Each wall is flat, endless, passes through zero and stands at right angles to its row. A trip goes straight from one point to another. List the walls that it crosses, first one first.

Walls:
(1): [-10.5   7.1]
(2): [-14.7 -32.7]
(3): [  9.7 -10.3]
(4): [-40.0   3.9]
(5): [-21.9  12.2]
(6): [ -8.3 -37.0]
(7): [ 25.4 -25.6]
Trips:
[ 12.7 -18.9] to [  8.3 -25.1] => none
[-20.1 -27.4] to [6.9 0.7] => 1, 5, 4, 2, 6
[-20.9  32.2] to [-29.1  14.8] => none
[ 8.3 17.3] to [-6.2 13.1] => 4

Walls:
(1): [ 41.5 -27.9  -4.4   0.0 -11.9  24.2  28.0  15.2  11.7 -29.4  -5.3]
(2): [  9.9 -20.9  20.2 -20.0 -20.0 -50.7  39.6  32.0   0.7  14.8   2.3]
(3): [  1.9  11.1   9.6  -5.3   0.9 -26.1 -14.5  15.4   5.9   1.0  12.6]
(4): [ 15.0  -5.4 -45.9   7.1   0.6 -14.1   6.4 -10.3 -13.0   6.2 -47.2]
(5): [  6.8  10.7 -27.7  -9.5 -11.6   9.0  12.5 -30.2 -11.8 -49.6   2.7]
(6): [ 39.7  -8.3   4.3   2.1   6.1  31.0  14.9  17.8 -17.0  -1.9 -27.2]
(7): [-10.9  13.1  18.8 -27.7  -8.8  -7.7 -17.9  26.4 -19.0   6.7 -10.5]
(8): [ 15.8   5.3 -25.0  16.4  34.6   7.8  16.4  15.0  -6.7   4.0  21.2]
(9): [ 42.2   8.2 -13.0   1.1 -11.6 -36.4  16.3   0.3  -9.1   1.1  23.2]
Trips:
[-14.2 -25.0  29.9 -21.5 -26.4  -9.2  12.0  33.0 -26.5  -5.9 -15.8] to [ 23.6 -20.1  20.2  -7.4  -2.3  13.0   7.9  -3.7  12.1 -13.2  14.6] => 9, 3, 5, 7
[ -1.4 -39.7  -6.0  11.2 -21.0  16.7  -8.0   0.5  31.3   5.7  24.4] to [-32.9  22.5 -10.3   1.5 -20.6 -25.2 -34.4  -5.9  37.1  30.3  13.3] => 3, 1, 7
[-13.0 -10.9  17.6   7.9   2.9  14.1  14.8   1.8  34.4 -41.8 -25.9] to [ 15.5  -5.3 -10.7  21.3   3.0  -6.3  -1.4  -8.4  28.6  19.9 -17.7] => 4, 5, 8, 9
[ 19.4  -5.5   5.3 -26.4  39.2  -3.7  16.7  12.9 -10.6  22.5  20.8] to [ 35.5  -7.5 -22.0  42.9  11.7   8.1  41.2 -23.7  -5.2 -17.9  24.8] => 7, 3, 5, 4, 2
